Every row gives one point. The ring and each string are closed loops that go straight from each point to the next, and from the last back to the first. Before rounding, they use only three directions, however many columns there are. How many times does the string pass through the ring? Passing back the other way cancels.

Ring:
[[16.3, 8.3, 1.2, 3.7],
[4.2, 16.9, 3.1, 11.0],
[-10.4, 16.9, 2.9, 14.1],
[-29.7, 4.9, -2.5, 10.7],
[-34.6, -10.2, -5.5, 3.6],
[-27.7, -23.1, -3.1, -3.1],
[-10.8, -27.5, 1.5, -7.1],
[2.8, -23.0, 2.6, -7.5],
[15.7, -9.6, 1.3, -4.5]]
String:
[[-21.8, -36.4, 16.3, -3.5],
[-26.2, -41.2, 4.7, -9.0],
[-22.7, -27.7, -16.2, -11.0],
[-18.6, -16.8, -14.4, -6.2],
[-16.8, -12.6, -4.6, -1.0],
[-25.1, -18.7, 7.9, 2.4],
[-34.9, -23.0, 4.6, 1.4],
[-42.3, -24.2, -8.8, -2.5],
[-33.2, -17.4, -17.0, -4.3],
[-19.2, -10.0, -13.3, -2.5],
[-17.1, -11.6, 6.4, 3.5],
[-30.8, -25.5, 11.7, 1.9],
[-34.6, -34.1, 2.6, -4.6],
[-31.6, -37.8, -5.3, -9.9],
[-17.2, -20.9, -15.4, -8.8],
[-9.8, -8.0, -5.3, -0.6],
[-13.2, -15.9, 10.4, 2.1]]
Times through: 3

Ring:
[[50.0, 0.2, 0.1, 3.4, 15.7, -11.0, -13.2, 8.0, -2.8],
[54.4, 23.2, -1.7, 3.4, 8.9, -9.8, -14.4, 11.5, 0.4],
[39.2, 35.1, -3.2, 4.0, 0.1, -5.4, -18.3, 11.7, 2.4],
[5.2, 33.4, -4.4, 5.2, -9.6, 1.8, -24.4, 8.4, 3.0],
[-33.1, 8.1, -2.1, 6.1, -11.8, 6.8, -29.4, 2.2, 0.4],
[-39.2, -10.9, 0.7, 6.0, -6.5, 5.6, -28.9, -0.5, -1.9],
[-20.3, -27.6, 3.1, 5.2, 5.2, -0.2, -23.9, -0.9, -4.7],
[23.3, -20.8, 1.9, 4.0, 15.4, -7.8, -16.4, 3.2, -5.0]]
String:
[[-61.2, -5.1, 4.6, 6.1, -13.8, 8.1, -33.6, -0.2, 0.0],
[-33.2, 3.1, -16.5, 8.0, -14.0, 14.2, -28.6, -2.7, -2.1],
[-16.2, 6.5, -11.6, 6.9, -8.9, 8.4, -25.9, 0.6, -1.5],
[-9.7, 8.6, -22.3, 8.1, -10.6, 12.9, -24.6, -1.6, -2.7],
[-36.7, 15.3, -14.1, 7.8, -18.5, 14.2, -30.4, -0.4, 0.1],
[-52.4, 17.0, 7.7, 5.4, -17.8, 5.8, -34.0, 4.8, 3.6],
[-23.1, 8.8, 10.5, 4.2, -5.7, -1.8, -27.8, 6.6, 1.9],
[-6.7, 5.2, 1.8, 4.8, -2.1, -0.6, -24.3, 4.9, -0.2],
[-21.8, 3.4, -20.0, 8.1, -11.7, 13.8, -26.5, -2.8, -2.9],
[-51.1, -4.5, -17.8, 8.8, -17.1, 18.0, -31.3, -5.6, -3.0],
[-13.2, -1.9, -13.6, 7.1, -5.7, 8.5, -24.5, -1.1, -3.1],
[-20.2, -4.4, 9.2, 4.3, -0.8, -2.3, -26.1, 4.4, -0.4],
[-42.7, -14.4, 15.2, 4.2, -2.5, -1.5, -29.5, 2.8, -0.5],
[-58.3, -24.0, 7.4, 5.7, -5.9, 5.1, -31.4, -2.1, -2.6],
[-39.8, -18.3, -11.0, 7.6, -7.4, 11.5, -28.1, -5.0, -4.5],
[-11.4, -5.4, -15.0, 7.2, -4.4, 8.7, -23.8, -1.9, -3.8],
[-20.6, -4.1, 13.9, 3.7, 0.2, -4.7, -26.3, 5.8, 0.3],
[-54.3, -9.7, 17.0, 4.3, -6.9, 0.0, -32.1, 3.1, 0.7]]
Times through: 1
String:
[[-4.7, 4.6, -17.0, 7.2, -6.3, 9.0, -23.4, -0.4, -2.8],
[-44.6, 11.7, -19.3, 8.7, -21.0, 18.3, -31.5, -3.1, -0.9],
[-52.2, 18.7, -3.9, 6.9, -21.4, 12.0, -33.8, 1.8, 2.4],
[-42.8, 19.8, 15.8, 4.0, -13.7, -0.2, -32.6, 8.3, 4.8],
[-10.9, 11.3, 7.6, 4.2, -3.8, -2.5, -25.7, 7.1, 1.5],
[3.2, 7.9, -8.5, 5.9, -2.8, 3.0, -22.4, 3.2, -1.4],
[-6.2, 14.7, -21.0, 7.8, -11.2, 11.9, -24.5, -0.1, -1.7],
[-30.5, 23.6, -17.0, 7.9, -20.2, 14.9, -30.0, 0.6, 0.9],
[-46.3, 22.7, 1.9, 5.9, -19.4, 8.0, -33.2, 4.6, 3.5],
[-37.7, 14.0, 10.3, 4.6, -11.8, 1.4, -31.0, 6.2, 3.0],
[-45.9, 10.0, 16.7, 4.0, -11.1, -0.6, -32.3, 6.8, 3.5],
[-60.1, 5.3, 5.8, 5.9, -16.6, 7.8, -34.3, 1.9, 1.8],
[-31.5, 1.3, 14.3, 3.9, -4.7, -2.5, -28.8, 5.9, 1.4],
[-16.5, 0.4, 2.9, 5.0, -3.0, 0.5, -25.7, 3.7, -0.6],
[-12.2, -0.1, 4.9, 4.6, -1.1, -1.4, -24.9, 4.5, -0.5],
[-4.1, 0.4, -6.3, 5.8, -1.9, 3.0, -23.2, 2.0, -2.1],
[-28.3, -7.9, -16.6, 7.9, -9.0, 12.7, -26.7, -4.1, -4.0],
[-70.2, -19.0, -3.0, 7.4, -13.9, 13.2, -33.9, -5.2, -2.8],
[-59.1, -13.0, 12.7, 5.0, -8.4, 3.0, -32.6, 1.0, -0.2],
[-31.8, -3.6, 19.3, 3.3, -1.8, -5.3, -28.5, 6.5, 1.3],
[-18.9, 0.1, 5.5, 4.7, -2.9, -0.4, -26.2, 4.2, -0.2],
[-12.2, 2.6, 3.2, 4.8, -2.4, -0.3, -25.1, 4.4, -0.3]]
Times through: 3

Ring:
[[16.4, 9.3, -5.7, 3.5, 0.5, -21.5, 22.4, 7.2, 2.0, 15.7, 29.3, -11.7, 27.4, 8.6],
[13.1, 20.4, -0.4, -4.6, -5.8, -0.8, 20.0, 4.2, 8.6, 24.0, 10.0, -24.6, -1.4, 12.8],
[-0.8, 21.1, 2.9, -9.5, -10.2, 16.1, 7.3, 0.9, 4.2, 17.5, -12.1, -21.0, -17.8, 9.7],
[-17.6, 12.7, 3.0, -9.9, -11.2, 23.1, -8.7, -1.2, -7.2, 1.7, -27.6, -5.7, -17.9, 2.0],
[-27.4, -2.8, -3.1, -10.8, -7.6, 19.8, -18.6, 1.1, -14.3, -10.1, -28.4, 9.2, -10.5, -4.1],
[-29.4, -23.2, -14.6, -13.3, -0.2, 8.5, -21.3, 7.6, -15.2, -15.2, -16.0, 20.4, 0.1, -7.3],
[-21.6, -36.4, -24.3, -13.0, 7.3, -8.1, -14.7, 14.1, -11.6, -13.0, 5.3, 23.8, 14.7, -6.8],
[-6.2, -29.7, -23.2, -5.2, 9.5, -24.0, -0.2, 14.9, -8.2, -5.9, 25.6, 17.7, 32.2, -3.1],
[9.0, -8.1, -13.4, 3.4, 5.6, -29.0, 14.7, 10.7, -4.4, 4.7, 33.8, 3.5, 38.8, 2.8]]
String:
[[-17.6, 3.0, 0.5, 2.9, -5.9, 0.8, -9.6, -0.6, -20.4, -13.4, -10.7, 13.2, 18.8, -5.2],
[-13.3, -12.5, -13.7, -15.3, -0.5, 6.6, -5.8, 9.2, -1.7, 3.0, -5.0, 1.6, -7.3, 1.6],
[-23.9, -14.1, -13.9, -25.4, -3.7, 25.2, -15.4, 8.6, 0.8, 3.5, -24.6, -0.8, -32.3, 1.6],
[-33.5, -1.5, -2.9, -21.0, -10.8, 37.2, -23.9, 0.9, -8.6, -5.0, -44.5, 2.1, -36.4, -1.8],
[-33.6, 6.7, 5.3, -5.7, -12.5, 25.9, -24.0, -4.8, -22.4, -17.3, -40.7, 12.5, -9.0, -7.0],
[-32.4, 3.1, 4.7, 2.0, -9.9, 13.4, -23.3, -4.8, -29.3, -24.7, -30.9, 21.6, 11.4, -10.5],
[-36.3, -26.3, -13.5, -9.9, -0.3, 7.5, -28.0, 5.9, -23.3, -25.1, -20.2, 30.1, 7.9, -12.0],
[-24.8, -18.4, -9.9, 0.9, 0.6, -7.8, -17.3, 4.6, -25.3, -23.7, -4.0, 28.8, 29.6, -10.9],
[-10.1, -12.3, -12.4, -6.1, 1.3, -6.5, -3.1, 8.3, -8.4, -3.2, 5.5, 8.7, 14.3, -1.2],
[-9.7, -25.7, -21.7, -12.9, 6.1, -9.3, -3.1, 14.1, -2.9, -0.3, 12.3, 9.8, 10.5, -0.4],
[-16.4, -55.7, -38.6, -21.1, 15.6, -17.8, -10.5, 23.5, -2.2, -6.6, 22.5, 24.1, 14.6, -4.7],
[-27.7, -64.4, -40.8, -23.8, 15.8, -12.5, -21.4, 23.4, -8.0, -15.9, 12.8, 33.9, 11.8, -9.4],
[-32.2, -29.7, -16.3, -8.2, 2.3, -0.3, -24.3, 7.9, -22.4, -24.3, -10.7, 31.2, 16.0, -11.7]]
Times through: 2

Ring:
[[34.7, -20.8, -5.2, -1.2, -23.6, 15.7, 24.3, -3.2, 10.2, 16.1, 14.6, 27.7, 26.5, -3.2],
[25.3, 8.6, -32.4, 4.9, -4.6, 1.1, 3.2, 12.4, 2.6, -5.8, 0.8, 17.1, 1.9, -3.8],
[-6.4, 23.5, -43.2, 4.2, 12.7, -23.3, -22.0, 15.0, -0.9, -19.7, -6.0, -3.9, -18.8, -2.1],
[-22.2, 14.4, -19.2, -8.2, 11.3, -20.5, -17.3, 2.8, 1.2, -12.4, -0.3, -11.4, -10.5, -0.8],
[-9.9, -17.0, 22.6, -22.1, -10.4, 6.5, 14.5, -16.9, 8.9, 13.4, 15.7, 1.5, 22.8, -0.6],
[16.4, -34.1, 21.2, -13.9, -26.5, 16.8, 28.8, -17.9, 13.6, 25.8, 22.1, 19.6, 36.3, -1.5]]
String:
[[-6.0, -23.6, 10.5, -12.6, -14.1, -2.8, 9.0, -15.1, 11.2, 15.4, 17.0, 4.7, 20.1, -0.2],
[-1.1, -5.8, -1.1, -11.0, -6.0, -0.3, 5.8, -5.3, 6.2, 4.3, 9.2, 4.5, 11.5, -1.5],
[-13.7, 3.9, 15.8, -25.0, 1.5, 7.7, 9.1, -8.8, 3.0, 0.4, 7.1, -4.3, 12.3, -1.5],
[-29.0, 0.8, 20.5, -27.9, 4.1, -1.1, 2.5, -13.6, 4.0, 1.1, 8.7, -12.7, 9.9, -0.2],
[-20.8, 3.1, 21.5, -28.6, 2.8, 6.6, 8.3, -11.8, 3.1, 1.0, 8.0, -8.3, 12.7, -1.0],
[-6.1, -2.9, 9.1, -18.4, -3.7, 5.1, 9.2, -7.9, 5.1, 3.9, 9.1, 1.1, 13.7, -1.5],
[-1.3, -17.3, 1.5, -8.9, -11.8, -3.6, 6.6, -9.8, 9.6, 11.0, 13.8, 6.3, 15.8, -0.8],
[1.9, -31.6, 14.3, -11.7, -20.6, 2.2, 15.8, -17.5, 13.3, 21.4, 20.4, 10.7, 27.1, -0.4],
[6.9, -11.4, 1.1, -9.9, -11.2, 4.6, 11.7, -6.4, 7.7, 8.7, 11.5, 10.1, 16.9, -1.8],
[14.3, -19.4, 29.9, -23.9, -19.1, 28.3, 33.8, -15.7, 9.0, 19.0, 17.4, 16.0, 35.6, -2.4],
[27.3, -41.4, 27.2, -14.4, -33.6, 26.1, 38.9, -20.1, 15.4, 32.1, 25.5, 27.2, 45.2, -2.0],
[26.3, -32.5, 28.8, -18.2, -29.0, 30.5, 39.8, -17.7, 12.7, 27.4, 22.3, 25.2, 43.1, -2.5],
[12.3, -12.3, 7.8, -13.2, -13.7, 13.3, 19.2, -7.7, 7.6, 11.0, 12.6, 13.4, 22.4, -2.3],
[11.4, -19.2, 0.5, -6.7, -16.4, 4.0, 13.7, -8.1, 10.0, 13.4, 14.5, 14.0, 20.4, -1.6],
[11.9, -42.5, 14.3, -7.5, -28.9, 4.6, 21.3, -19.5, 16.4, 28.5, 24.6, 18.3, 33.7, -0.5],
[-2.0, -39.7, 37.6, -23.2, -24.9, 13.7, 27.5, -27.2, 15.0, 29.4, 25.8, 10.0, 39.1, -0.1]]
Times through: 0

Ring:
[[-6.0, 15.0, 17.5, -16.1, 0.4, -15.0, 7.9, 11.7, 23.2, -27.2, -28.1, 7.9, 7.0, 5.7],
[-9.3, 23.4, 10.7, -19.0, -5.1, -12.6, 20.8, 3.1, 26.2, -34.4, -33.1, 5.9, 20.0, 5.3],
[-12.1, 24.6, 0.3, -17.9, -7.3, -9.7, 27.3, -7.4, 18.2, -33.4, -23.9, 4.5, 25.5, 0.5],
[-14.8, 21.1, -4.6, -15.1, -4.1, -11.8, 27.2, -12.1, 9.4, -25.1, -7.8, 3.5, 21.2, -5.2],
[-16.6, 13.2, -2.8, -11.0, 3.8, -18.1, 20.0, -9.8, 1.4, -11.4, 11.4, 3.4, 7.9, -10.4],
[-15.5, 6.3, -0.3, -8.0, 8.6, -20.5, 11.6, -6.1, -4.0, -3.4, 21.1, 4.3, -2.3, -12.4],
[-8.0, -9.4, 3.8, -2.1, 14.3, -17.7, -10.7, 2.5, -16.2, 6.1, 30.7, 8.3, -20.3, -13.0],
[-2.2, -14.9, 7.1, -0.9, 14.0, -13.2, -21.3, 8.3, -17.9, 4.5, 24.7, 10.9, -25.0, -9.7],
[-0.3, -9.9, 12.6, -4.4, 10.8, -12.2, -19.4, 13.1, -7.2, -4.3, 7.6, 11.5, -19.7, -3.8],
[-1.7, -0.7, 16.6, -9.0, 7.2, -13.6, -10.5, 14.8, 6.0, -13.4, -8.2, 10.5, -10.6, 0.9]]
String:
[[-3.6, 15.5, 1.4, -15.2, -8.4, -1.2, 11.9, -2.2, 11.4, -35.0, -28.9, 8.3, 19.3, 3.7],
[-11.9, 36.0, 9.4, -24.6, -11.9, -11.3, 35.6, -0.9, 38.5, -47.1, -50.3, 4.1, 35.9, 9.3],
[-16.7, 34.2, 11.3, -22.9, -5.5, -19.9, 36.6, -0.4, 36.6, -36.5, -35.1, 2.5, 28.5, 4.6],
[-19.9, 34.0, 12.9, -22.3, -1.6, -25.7, 38.1, 0.1, 36.7, -30.5, -26.7, 1.3, 24.4, 2.0],
[-11.1, 14.1, 0.3, -12.9, -0.7, -11.9, 16.1, -5.4, 6.6, -20.9, -5.8, 5.5, 11.7, -4.2],
[-7.7, 7.4, -16.0, -8.5, -5.5, 1.0, 12.2, -18.0, -13.3, -20.7, 5.1, 6.7, 14.9, -9.3],
[-21.6, 24.9, -11.9, -14.9, -3.3, -15.6, 38.2, -21.5, 5.7, -20.6, 5.4, 0.5, 25.3, -11.2],
[-26.1, 28.8, 0.1, -17.2, 2.8, -28.3, 41.4, -12.7, 18.5, -16.0, 4.7, -1.1, 19.9, -9.9],
[-18.4, 19.9, 9.4, -15.2, 5.5, -26.1, 24.1, -0.4, 18.3, -14.8, -1.7, 2.7, 8.3, -5.2],
[-6.5, 2.1, -6.6, -7.1, 0.7, -5.0, 3.1, -8.3, -11.2, -13.8, 8.4, 7.8, 3.1, -8.4],
[-11.7, 10.3, -12.2, -9.5, -2.4, -6.1, 16.7, -16.3, -8.1, -17.3, 8.3, 5.2, 13.4, -10.2],
[-19.0, 26.8, -12.4, -16.3, -7.3, -10.9, 38.4, -21.4, 8.3, -27.5, -4.9, 1.3, 30.3, -8.0],
[-19.8, 31.3, 5.4, -20.2, -2.8, -21.8, 37.8, -6.3, 27.6, -28.6, -18.7, 1.3, 25.3, -1.5],
[-16.3, 27.5, 7.6, -19.3, -2.5, -19.4, 30.8, -2.5, 26.2, -28.8, -21.4, 2.9, 21.7, 0.3],
[-8.5, 12.7, 2.1, -12.9, -1.5, -9.7, 12.3, -2.7, 7.2, -22.9, -10.6, 6.6, 10.9, -2.1],
[-2.1, 6.5, -6.3, -10.2, -6.4, 2.6, 4.3, -7.3, -4.7, -26.8, -11.8, 9.2, 12.5, -2.0],
[-9.7, 31.6, 13.6, -23.3, -9.3, -12.2, 28.3, 4.3, 37.7, -44.0, -49.2, 5.3, 29.2, 10.1],
[-14.8, 38.6, 27.0, -27.1, -4.3, -25.6, 34.7, 13.7, 54.9, -42.4, -55.0, 3.4, 26.8, 13.0],
[-10.8, 18.4, 13.9, -16.5, 1.2, -18.6, 15.8, 6.4, 22.6, -24.4, -20.5, 5.8, 9.8, 2.1],
[-4.1, 7.8, 1.8, -11.3, -2.3, -4.8, 4.4, -0.8, 2.8, -23.8, -12.6, 8.6, 7.9, -0.8]]
Times through: 4
String:
[[4.9, -11.0, 4.7, -4.0, 3.6, -0.1, -21.6, 7.7, -13.3, -13.0, -0.7, 13.3, -12.3, -1.9],
[3.5, -8.7, 10.7, -5.5, 5.7, -5.1, -20.3, 12.3, -6.3, -12.4, -3.8, 12.8, -13.9, -0.3],
[1.1, -2.8, 23.2, -9.2, 8.6, -14.5, -16.6, 21.9, 9.8, -13.8, -14.0, 11.9, -15.1, 4.1],
[-6.7, 10.4, 29.9, -15.0, 9.2, -25.3, -0.2, 23.5, 27.8, -17.4, -22.3, 8.3, -7.3, 6.1],
[-10.7, 13.7, 18.7, -14.6, 6.3, -23.0, 9.5, 11.5, 21.2, -17.3, -13.6, 6.2, 0.5, 1.1],
[-1.7, 1.0, 3.2, -8.5, 0.7, -4.6, -4.5, 2.3, -2.9, -18.4, -6.2, 10.0, -0.3, -1.9],
[-1.0, 8.0, 8.1, -12.7, -2.9, -4.3, 0.4, 5.9, 9.2, -27.9, -23.6, 10.0, 7.0, 3.8],
[-5.4, 22.5, 14.4, -19.7, -6.6, -9.6, 16.1, 7.8, 29.3, -38.8, -43.1, 7.6, 19.8, 9.4],
[-12.5, 36.2, 18.6, -25.6, -8.0, -17.8, 33.4, 7.2, 46.1, -44.7, -53.1, 4.1, 30.4, 11.5],
[-15.0, 31.3, 15.2, -22.2, -3.4, -21.0, 31.3, 4.2, 37.0, -34.5, -35.2, 3.4, 23.4, 5.6],
[-11.8, 19.2, 7.8, -16.0, -0.8, -15.9, 19.3, 0.4, 18.3, -25.1, -17.0, 5.2, 13.7, 0.0],
[-4.8, 8.8, -7.4, -10.7, -6.0, 0.3, 8.8, -9.5, -3.7, -25.9, -9.1, 8.0, 14.2, -3.4],
[-7.9, 22.1, -12.3, -16.2, -14.3, 3.4, 25.9, -17.2, 6.3, -39.4, -24.7, 5.8, 32.9, -0.6],
[-15.1, 35.1, -3.4, -22.2, -13.3, -8.1, 41.1, -13.4, 26.1, -43.2, -35.0, 2.6, 39.7, 2.4],
[-17.7, 34.2, 8.0, -22.4, -5.8, -19.3, 38.4, -3.8, 33.6, -35.5, -31.1, 2.0, 29.6, 2.8],
[-11.4, 14.1, 8.1, -13.7, 2.5, -17.1, 13.8, 1.6, 12.9, -19.0, -8.4, 5.6, 7.0, -2.2],
[-13.2, 21.7, 10.1, -17.3, -0.3, -18.5, 22.1, 1.6, 22.6, -25.7, -19.2, 4.5, 14.7, 0.7],
[-7.6, 10.2, 3.4, -11.9, -0.1, -10.1, 8.7, -0.9, 5.7, -20.8, -8.6, 7.2, 7.4, -2.3],
[-3.2, 11.2, -0.1, -13.0, -6.3, -1.2, 7.9, -2.8, 5.4, -30.2, -20.8, 8.7, 14.5, 1.3],
[-5.9, 22.3, 14.6, -19.5, -5.9, -10.6, 16.2, 7.8, 29.1, -37.6, -41.3, 7.4, 18.9, 8.8],
[-10.1, 26.9, 29.1, -22.5, 0.3, -24.0, 19.0, 19.0, 44.9, -34.2, -45.5, 6.0, 13.3, 11.6],
[-10.9, 18.6, 24.4, -17.7, 5.2, -25.2, 12.8, 15.8, 31.4, -22.6, -25.1, 6.0, 3.9, 5.1],
[-4.0, 2.4, 5.8, -9.1, 2.9, -9.0, -2.3, 3.7, 0.0, -16.0, -4.0, 9.1, -1.7, -2.5],
[2.5, -6.9, 2.7, -5.3, 2.3, -1.0, -15.2, 4.4, -11.1, -14.7, -1.3, 12.1, -7.5, -2.5]]
Times through: 4

Ring:
[[-14.3, 17.9, 5.8, 7.2, -20.1, 8.5, 38.1, 13.8, -11.3, -18.0, 25.9, -5.7, 21.4, -8.4],
[-27.2, 20.2, 8.8, 22.8, -15.6, 9.7, 24.2, 16.9, -3.5, -12.2, 26.8, 29.7, 2.8, -1.8],
[-19.8, 16.4, 1.6, 4.1, -19.1, 9.6, -13.7, -4.9, 1.7, -20.0, 3.8, 30.4, -2.1, 14.0],
[0.4, 12.9, -4.7, -16.8, -22.5, 9.3, -28.0, -20.0, 2.5, -24.4, -13.6, 7.2, 10.3, 17.3],
[44.2, 14.4, -5.4, -18.6, -15.0, 11.5, -17.8, -17.5, 12.7, -4.6, -25.6, -12.9, 36.9, 0.4],
[28.0, 16.3, -0.2, -7.9, -16.1, 10.4, 16.5, -0.8, 1.8, -6.8, -2.1, -20.2, 39.2, -10.0]]
String:
[[7.6, 18.4, 2.6, 8.9, -12.1, 11.5, -7.4, -0.4, 11.0, -3.3, -2.8, 26.2, 12.1, 2.6],
[-26.5, 17.2, 2.9, 10.3, -17.7, 10.0, -18.5, -3.4, 4.1, -18.5, 5.1, 44.3, -10.0, 16.9],
[-16.8, 20.2, 6.2, 23.5, -10.8, 11.6, -13.3, 4.8, 12.1, -4.4, 5.9, 56.7, -8.4, 9.6],
[1.6, 18.4, 3.4, 9.2, -13.7, 10.9, 0.7, 2.4, 6.6, -6.5, 3.2, 21.8, 12.5, 1.1],
[-22.4, 17.0, 3.8, 6.0, -20.5, 8.8, 10.6, 4.1, -5.9, -21.3, 16.2, 15.2, 6.2, 5.0],
[-14.4, 17.6, 4.2, 7.3, -18.5, 9.3, 13.7, 5.7, -3.6, -16.5, 14.8, 13.0, 10.9, 1.2],
[-3.3, 20.0, 6.6, 17.0, -12.7, 10.7, 19.4, 12.5, 3.0, -4.3, 14.8, 19.7, 14.9, -6.1],
[-37.0, 18.3, 8.9, 12.6, -23.8, 6.9, 58.7, 23.2, -22.6, -26.5, 44.7, -8.6, 16.8, -10.6],
[-9.8, 18.4, 6.9, 8.1, -19.7, 8.3, 52.8, 19.1, -14.1, -16.0, 31.1, -16.7, 29.5, -15.7],
[13.4, 18.2, 2.8, 4.9, -13.6, 10.9, 10.9, 3.7, 5.1, -4.4, 2.8, 5.4, 24.4, -5.7],
[0.4, 15.5, 0.7, -6.7, -21.3, 8.8, 17.3, 0.0, -6.8, -19.7, 8.7, -12.9, 25.5, -2.3],
[8.7, 14.9, 0.3, -12.3, -22.9, 8.2, 33.3, 2.5, -11.9, -20.6, 12.1, -34.8, 38.7, -10.0],
[4.0, 15.5, 0.7, -7.4, -21.0, 8.8, 19.8, 0.5, -6.8, -18.5, 8.4, -16.5, 28.6, -4.2],
[11.8, 17.7, 2.2, 3.0, -14.5, 10.7, 7.5, 1.6, 4.8, -6.4, 1.5, 5.6, 22.9, -3.5],
[9.5, 19.1, 5.6, 8.6, -14.6, 10.1, 37.6, 14.3, -2.8, -5.2, 17.0, -8.8, 32.3, -15.6],
[-32.5, 16.8, 6.7, 4.1, -26.2, 6.4, 57.2, 18.5, -24.8, -30.3, 40.9, -20.4, 21.9, -9.9],
[-35.3, 16.4, 5.4, 4.0, -25.5, 6.9, 37.4, 11.9, -19.5, -30.6, 32.9, -4.8, 12.1, -1.3],
[-36.6, 18.0, 7.1, 12.6, -22.0, 7.9, 31.3, 14.2, -13.7, -24.6, 32.0, 12.1, 5.3, 0.0],
[-13.3, 17.5, 3.8, 6.8, -18.3, 9.4, 10.5, 4.4, -2.5, -16.2, 12.8, 14.4, 10.3, 2.2],
[-2.6, 20.2, 6.0, 19.1, -10.7, 11.5, 2.7, 8.0, 9.5, -1.5, 7.2, 35.1, 7.2, -0.1],
[-30.4, 21.1, 8.5, 30.6, -11.0, 11.3, -9.1, 9.8, 9.8, -6.2, 14.0, 66.6, -16.2, 10.8],
[-36.6, 14.9, 1.4, -0.5, -24.9, 7.9, -6.3, -4.8, -8.3, -32.1, 12.7, 22.1, -5.3, 17.0],
[-14.5, 15.7, 0.9, -1.0, -20.7, 9.2, -4.9, -4.5, -1.8, -21.6, 5.0, 15.3, 6.4, 9.9]]
Times through: 2
